Each point is reached from the start by the listed moves, each made once or not at all, plus a little noise. Say if it took an odd or an even number of moves. Then give how often each move was made.

Moves:
(1): 53, -19, -37
(2): 17, 41, -10
(3): 52, 10, 72
Start: 6, -14, -22
Points:
19, 30, -36 => odd (0, 1, 0)
2, -11, -22 => even (0, 0, 0)
129, 17, -2 => odd (1, 1, 1)

Moves:
(1): 74, 0, 0, 21, -27, 51, 6, 14
(2): -11, 90, -3, -5, -7, 22, -22, 38
(3): -2, -3, 74, 45, -8, -37, 5, 32
(4): -32, -5, -21, 50, -4, 10, -12, 23
(5): 18, -7, -4, 7, 74, -17, -5, 26
(6): -30, -12, 35, 3, 35, 76, 23, -20
Start: -74, 3, -23, -25, 19, -4, 26, -23
Points:
-76, -1, 50, 20, 11, -41, 31, 9 => odd (0, 0, 1, 0, 0, 0)
-3, -1, 48, 39, -16, 10, 34, 21 => even (1, 0, 1, 0, 0, 0)
-150, 76, -12, 22, 42, 105, 14, 16 => odd (0, 1, 0, 1, 0, 1)
-16, -20, 86, 50, 92, 69, 58, 27 => even (1, 0, 1, 0, 1, 1)

Moves:
(1): 53, 27, 7, 10, 9, -14, 12, -2, -33, 5, -11, 7, -6
(2): -7, 42, -37, 0, -23, 2, 3, -5, 3, 1, -22, 9, 19
(3): -11, 8, 39, -3, -15, 4, -7, 7, 3, -7, -18, 10, 3
(4): 4, 1, -11, 53, -15, -15, -42, -10, 28, 0, -21, -9, -20
(5): -14, 17, 2, 10, 53, 6, -13, -3, -14, -17, -6, 4, 2
(6): 33, -12, 2, 27, -8, 85, -49, -12, 8, 16, 3, -23, 20
(7): -22, 6, -17, 49, 7, 2, 76, -16, 8, 4, -2, 12, 22
(8): -1, -7, -9, 6, -3, -3, 4, 72, -8, 25, 10, -12, -8
(9): 19, 14, -7, -1, 8, -6, 16, 4, 47, -2, -1, -3, 30
(10): 12, 5, 2, -7, 13, -4, 8, -22, -3, 66, -14, 38, 13
(11): -15, 15, 26, 3, -23, -5, -20, -8, -8, 17, 64, -13, 4
Start: -8, -31, 13, 50, 12, 12, -9, -15, -15, -16, -20, 15, 24
Points:
25, 48, -12, 160, -14, -27, 49, 3, -16, 81, -103, 67, 46 => odd (1, 1, 1, 1, 0, 0, 1, 1, 0, 1, 0)
85, 10, 3, 130, 35, 82, 53, -59, 10, 71, -48, 47, 108 => odd (1, 0, 0, 0, 0, 1, 1, 0, 1, 1, 0)
-9, 47, 18, 122, -36, 99, 15, -48, 52, 14, 5, 1, 123 => even (0, 1, 1, 0, 0, 1, 1, 0, 1, 0, 1)
49, 72, -14, 199, 32, 75, -19, -44, 43, -9, -93, 20, 101 => even (1, 1, 1, 1, 1, 1, 1, 0, 1, 0, 0)
-6, -42, 31, 129, -1, 99, 15, 34, -6, 21, -25, 3, 68 => even (0, 0, 1, 0, 0, 1, 1, 1, 0, 0, 0)
18, 65, -25, 114, -15, -17, 88, 28, -11, 39, 22, 11, 88 => even (1, 1, 0, 0, 0, 0, 1, 1, 1, 0, 1)

Moves:
(1): 92, 5, -13, -2, -17, -26, -3, -10, 2, -8, -31, -15, -47, 29, 33, 14, 27
(2): 29, 47, 1, 20, 9, 10, -46, 1, 52, 33, -52, -33, -1, -13, -47, 5, 18
(3): 17, -8, 43, -23, 16, 17, 27, -2, 18, 13, 0, 10, 27, 12, 3, -7, -10
(4): 1, 3, 5, 55, -24, -1, 21, -20, -4, 50, 1, -5, -5, -23, 19, 4, 39
(5): -21, 6, 0, 11, 63, -30, 52, -17, 33, 17, 3, 56, -53, 25, -23, -20, -44
(6): 3, 6, -13, 44, 19, 68, 39, 30, 23, -27, 33, -1, 17, 15, -20, -16, -8
(7): -4, 3, -3, -10, -13, -13, 42, -8, -12, -20, -22, -4, -2, -7, -19, 7, 12
(8): -15, 6, 19, 11, 23, -29, 28, 86, -4, -5, -30, -14, -4, -11, -17, 25, -13
(9): -12, 7, -12, 10, -15, -27, -15, 26, 40, -6, 5, 25, 38, 5, 0, 9, -5
(10): -23, 3, -50, -47, -18, -23, 21, 10, -3, 51, -19, -16, 22, 42, 14, -8, 13
(11): -6, 0, 17, 6, -6, -11, 17, 24, -31, 5, 53, -18, 1, 10, -25, 13, 13
(12): 7, 17, 0, 8, 0, 18, -10, 33, -27, -12, -14, 54, -39, 17, -34, -11, 9
(13): 26, 19, -20, 2, 57, 2, 7, -8, -46, 0, -13, -15, 59, -12, -5, 2, 12
(14): -3, 2, 2, 13, -21, -15, -18, -4, -6, -9, -11, -4, 12, 43, 17, 0, -13
Start: 46, 20, -12, 17, 5, 22, 8, -13, 9, -11, 18, 18, -44, -4, -5, 9, -24
Points:
147, 80, -44, 145, 101, 39, 133, 25, -45, 15, 48, 76, -110, 53, -63, -5, 23 => odd (1, 0, 0, 1, 1, 1, 0, 0, 0, 0, 1, 1, 1, 0)
187, 92, 11, 122, -24, 79, 63, 8, 55, 9, -80, 16, -84, 68, -54, 4, 51 => even (1, 1, 1, 1, 0, 1, 1, 0, 0, 0, 0, 1, 0, 1)
121, 127, -68, 87, 77, -90, 79, 109, 24, 114, -79, 36, -70, 65, -90, 38, 47 => even (1, 1, 0, 1, 1, 0, 0, 1, 1, 1, 1, 1, 1, 0)
54, 106, -55, 62, 19, -42, 68, 42, -11, 88, -127, -68, 36, 14, -43, 45, 47 => odd (0, 1, 0, 1, 0, 0, 1, 1, 0, 1, 0, 0, 1, 1)

Moves:
(1): 46, 3, -8, -4, -29, 34, -40, 1, -7, 3, 10, -8, 56, 2, 30, -5, 16, 1, -47, 2, -23, -6
(2): -16, 72, 13, 23, -44, 34, 15, 12, -6, -23, -1, 43, 30, -7, -5, 25, 30, 6, 23, 5, 4, -17
(3): -1, 21, 62, 5, -18, -27, -21, 10, 8, -18, -26, 1, 9, -2, -2, 27, 3, 9, -11, -25, -3, 20
(4): 26, -17, -16, 79, -8, 28, 19, -35, 4, -16, -32, -20, -21, 10, -5, 13, 59, -14, -18, -7, -18, -15
(5): 8, 10, -14, 26, 52, -7, -25, -14, -34, 6, -12, -9, 27, 18, 25, 17, -3, -7, 25, -16, 7, 7
(6): -8, -10, 19, 35, 0, 43, -6, 12, -11, 6, -5, -11, 1, 21, 6, 5, -22, -10, 15, 29, 6, 15
(7): 33, -27, 1, -9, 4, -4, 44, 6, -14, -18, -21, 8, 5, 3, 27, 27, -27, -3, 0, -7, -2, -9
(8): 1, 32, -6, 15, 7, -7, 22, 59, 18, -34, 25, -20, -13, 0, 28, -6, 1, -4, 5, 6, -36, 3
(9): 3, 4, 3, -4, 4, 18, 4, -21, 45, -4, 6, -27, 22, 33, -16, -10, 0, 5, -10, 11, 5, -8
(10): 19, -12, 20, 13, 16, 10, 18, 13, 33, 34, 16, 9, 22, -10, 11, -7, 41, -10, -9, 8, 6, 13
(11): 4, 2, 2, 16, -8, -28, 9, -43, -24, 15, 72, 16, 23, 14, 8, -13, -41, -2, -12, -37, -32, 38
(12): -6, -43, -29, -5, 16, 1, -17, 6, 26, -55, 23, 28, 22, -25, -58, 25, 11, -40, -38, 20, 11, 17
(13): -28, -28, -10, -12, 8, -28, 29, 15, -33, 3, 24, -22, 35, 66, -27, -24, 8, 14, -36, -32, -17, -26
(14): 25, 42, 22, -24, -4, 8, -9, 2, -40, -9, 8, 34, -48, 76, -13, 39, 5, -18, -41, 20, -9, 2
(15): -26, 3, -13, -3, -11, 1, 7, 1, 17, -7, -9, 35, 1, 17, 35, -8, -20, -27, -8, -5, -4, 14
(16): -17, -6, -19, -8, -26, -26, -21, 2, -22, 18, 6, -10, 17, -14, -1, 53, 14, -20, 32, -2, -28, -2
(17): -8, -8, 5, -38, 19, 37, 12, -29, 33, -20, 20, -50, -22, -18, 41, 37, 21, 31, -15, -45, 8, 37
(18): 4, -15, -29, 4, 4, 4, -33, -4, 25, 16, 2, 33, -6, 16, -1, 29, -7, 73, 8, 10, -3, 30
(19): 12, -15, 11, 14, -14, -8, -18, 4, 8, -9, 9, 14, 0, 13, 4, -11, 12, 3, 25, -28, 0, 3
(20): -15, -8, 20, 13, -15, -22, 21, -37, -6, -39, -6, 12, 23, 9, 18, -34, 19, 36, 19, 46, 23, 14
Start: -40, 46, -20, -2, 45, -25, 10, -15, -6, 1, 3, 55, 11, -18, 3, -28, 2, -61, 12, 42, -38, -24
Points:
-18, 25, -45, -5, 84, 6, -91, -103, 85, -61, 83, 71, 144, 33, 67, 70, -23, -12, -91, -42, -65, 128 => odd (1, 0, 1, 0, 1, 0, 0, 0, 1, 0, 1, 1, 0, 0, 1, 0, 1, 1, 0, 0)
-102, 15, 11, 41, 58, 6, 44, -39, -3, -146, -8, 117, 131, 71, 59, 97, 16, 20, -13, 18, -12, 84 => odd (0, 1, 1, 0, 1, 1, 1, 0, 0, 0, 0, 1, 1, 0, 1, 0, 1, 1, 0, 1)
13, 1, -21, 107, 12, 15, -12, -65, -46, -70, 80, 118, -13, 93, -58, 35, 34, -148, -56, 38, -77, 40 => even (0, 0, 0, 1, 0, 1, 0, 0, 0, 0, 1, 1, 0, 1, 0, 0, 0, 0, 1, 0)
-45, 45, -67, 95, 83, 27, 53, 4, 8, -147, 59, 14, 70, 43, 0, 53, 146, -67, -14, -57, -77, -13 => even (0, 1, 0, 1, 1, 0, 0, 1, 0, 0, 0, 1, 1, 0, 0, 0, 1, 0, 1, 0)
-14, 76, -15, 16, 69, -69, -104, 31, 27, -87, 46, 100, 39, 96, -33, 141, 46, -66, 7, 36, -93, 42 => odd (0, 0, 1, 0, 1, 0, 0, 1, 1, 0, 0, 1, 0, 1, 0, 1, 0, 1, 1, 0)
-49, 47, -9, 66, -55, -66, 44, -63, 8, -10, 73, 208, 121, 18, 93, 30, 22, -11, 99, 30, -66, 62 => odd (0, 1, 0, 0, 0, 0, 1, 0, 0, 1, 1, 0, 0, 0, 1, 1, 0, 1, 1, 1)
24, 112, 39, 93, 32, 3, 93, 13, -120, -55, 112, 103, 172, 171, 111, -9, 30, -57, -53, 72, -109, 17 => odd (1, 1, 0, 0, 1, 1, 1, 1, 0, 1, 1, 0, 1, 1, 0, 0, 0, 0, 0, 1)

Moves:
(1): -5, 33, -5, 27, 1, -7, -33, -49, -11, -36, -12, 12, 22, -56, 27, -12, 1, -38, -9, -50, -11, 20, -39, 13
(2): 1, 30, -53, 9, -63, -22, -1, 2, 11, -6, -40, 35, 13, 37, -6, 22, -1, 13, 7, 27, 9, 34, 29, 16
(3): 11, -18, -28, -19, -45, -64, -41, -26, -18, -3, 56, 43, -7, 27, -29, -16, -2, -4, 0, -14, 46, -1, 41, 16
(4): -20, -10, 22, -47, 46, -55, -22, -4, 32, 50, -34, -19, 21, -6, -47, -29, -24, -5, 33, -50, -39, 24, 27, 9
(5): -17, -28, -17, -6, -6, -22, 16, -25, 2, -13, 4, -16, -25, -4, -22, 5, 20, -35, -10, -4, -49, 19, 42, 19
(6): -15, -15, -28, -46, 1, 1, 28, -15, -13, -14, 6, -3, -10, 12, -11, 13, -18, -24, 10, -1, 7, 18, -7, -34
(7): 37, 29, -22, -4, 40, 9, 31, 22, 10, -7, -12, -9, -63, 40, 29, -37, -21, 4, -23, -51, 51, -40, 49, -41
(8): -45, -19, 49, 24, 10, -5, -51, 1, -3, 7, 20, -3, -8, 24, 48, 4, 1, -9, 16, 9, -6, 18, 17, -15
(9): -47, 5, 24, 45, 77, 23, -3, -66, -2, -38, -50, -79, -37, 35, -4, 48, 12, -26, 16, 15, 25, 17, -19, 89
(10): 22, -25, -17, 0, -3, -14, 50, -10, -2, 37, -14, 8, 4, -4, 4, -16, -18, 10, 15, 32, -19, -5, -7, -11
(11): -34, 26, -43, 31, -24, -9, -7, 11, 32, 15, 26, -36, 7, -12, -15, -35, 11, 3, -39, 17, 15, 12, 11, 17
(12): 0, -20, -3, 30, -38, -7, -9, -24, 11, -25, -3, -10, -6, -43, -8, 2, -15, 0, 8, 34, -29, -8, 7, 5
(13): 6, -15, -32, 7, 7, 7, -17, 19, -31, 31, -4, 38, 10, 7, -60, 7, 22, 16, -13, 26, -1, -28, -13, -32
(14): 26, -21, -9, 39, -48, -2, -18, -25, 25, -12, 18, -17, 65, -55, -8, 32, 31, -33, 0, 75, 45, 12, 4, -32
(15): 7, 22, -5, 27, -20, 13, 15, -27, 53, -49, -23, 21, -16, 17, -26, -7, -23, 30, -33, -44, 7, -13, 23, -16
(16): -12, 5, -17, -40, -1, -19, -2, -43, -5, 39, -77, -43, 16, -45, 2, -38, 5, -7, -22, -68, -1, -77, -21, 4
(17): 36, -6, 0, -5, -23, 23, 16, -20, -25, 20, -27, 9, -15, 12, -19, -24, 15, -5, 17, 1, 1, -22, 15, -1
(18): -31, -20, 15, -22, 2, -15, 5, 8, 4, 4, 0, 7, 1, -4, 2, -39, -2, -16, 12, 11, 9, 1, -51, 5
(19): 12, -8, 12, -12, 6, 7, -2, 13, -61, 0, -42, -19, 7, 12, 16, 37, 15, 20, -2, -39, 4, -13, 11, -14
(20): 14, 6, 16, 12, -5, -28, -32, -28, 6, 26, -16, 8, 17, -5, -12, 21, -9, -28, 19, -5, 4, 5, -55, 11
(21): 65, -44, 8, -40, 46, 14, -52, -5, 5, -4, 19, 21, 7, 20, -6, 27, 3, 62, -38, -9, 16, 5, -30, 25
(22): -20, 24, 14, -22, 11, -36, -30, -37, 36, -6, 33, -11, 3, 23, 1, -12, 38, -22, 81, -2, 15, 32, 7, -56
(23): 57, 25, -17, 4, 20, -23, 9, -11, -11, -7, -14, 4, 17, 23, 14, 12, -29, -31, -30, 17, -12, 14, 11, -8
(24): 26, -22, -5, 11, -11, 31, 8, 19, 5, -15, 0, -14, 20, 25, 38, 14, -23, 5, 21, 24, -44, 26, 18, 39
Start: 6, 55, 36, -50, 23, -11, 1, 44, 3, -3, -2, -26, -5, -49, -2, -24, -60, 38, 23, -53, -25, -5, 7, 27
Points:
-17, 14, -92, 71, -126, -81, -13, -21, 165, -39, -4, -37, -15, 4, -23, -80, -53, 7, 63, 99, -24, 56, 146, -76 => odd (0, 1, 0, 0, 1, 0, 1, 1, 0, 1, 1, 1, 1, 1, 1, 0, 0, 1, 0, 0, 0, 1, 0, 1)
52, 95, -40, -36, 20, -102, -53, -177, 14, -40, -126, -27, -62, -46, -41, -89, -76, -113, 40, -193, -53, -68, 40, -124 => odd (1, 0, 0, 0, 1, 1, 1, 1, 0, 0, 0, 1, 1, 0, 1, 1, 1, 0, 0, 1, 0, 1, 1, 0)
19, 151, -44, 10, 82, -129, -103, -135, -13, 0, -16, -34, -47, 36, -66, -112, -22, -109, 51, -87, 112, 7, -39, 42 => odd (1, 0, 1, 0, 0, 0, 1, 0, 1, 0, 1, 0, 1, 0, 0, 0, 1, 1, 0, 1, 0, 1, 1, 0)
72, 99, -14, 13, 115, -7, -80, -43, 57, -41, -42, -106, -53, 175, 84, -10, -59, 37, 52, -4, 45, 85, 109, 102 => even (0, 1, 0, 0, 0, 0, 1, 1, 1, 0, 1, 0, 0, 0, 0, 0, 1, 0, 0, 0, 1, 1, 1, 1)
-10, 7, -49, -172, 99, -118, -115, -90, -40, 93, -124, -89, 67, -128, -130, -38, -36, 4, -51, -234, -77, -15, -62, 47 => even (1, 0, 0, 1, 1, 1, 0, 0, 0, 0, 1, 0, 1, 0, 0, 1, 0, 0, 1, 1, 1, 0, 0, 0)
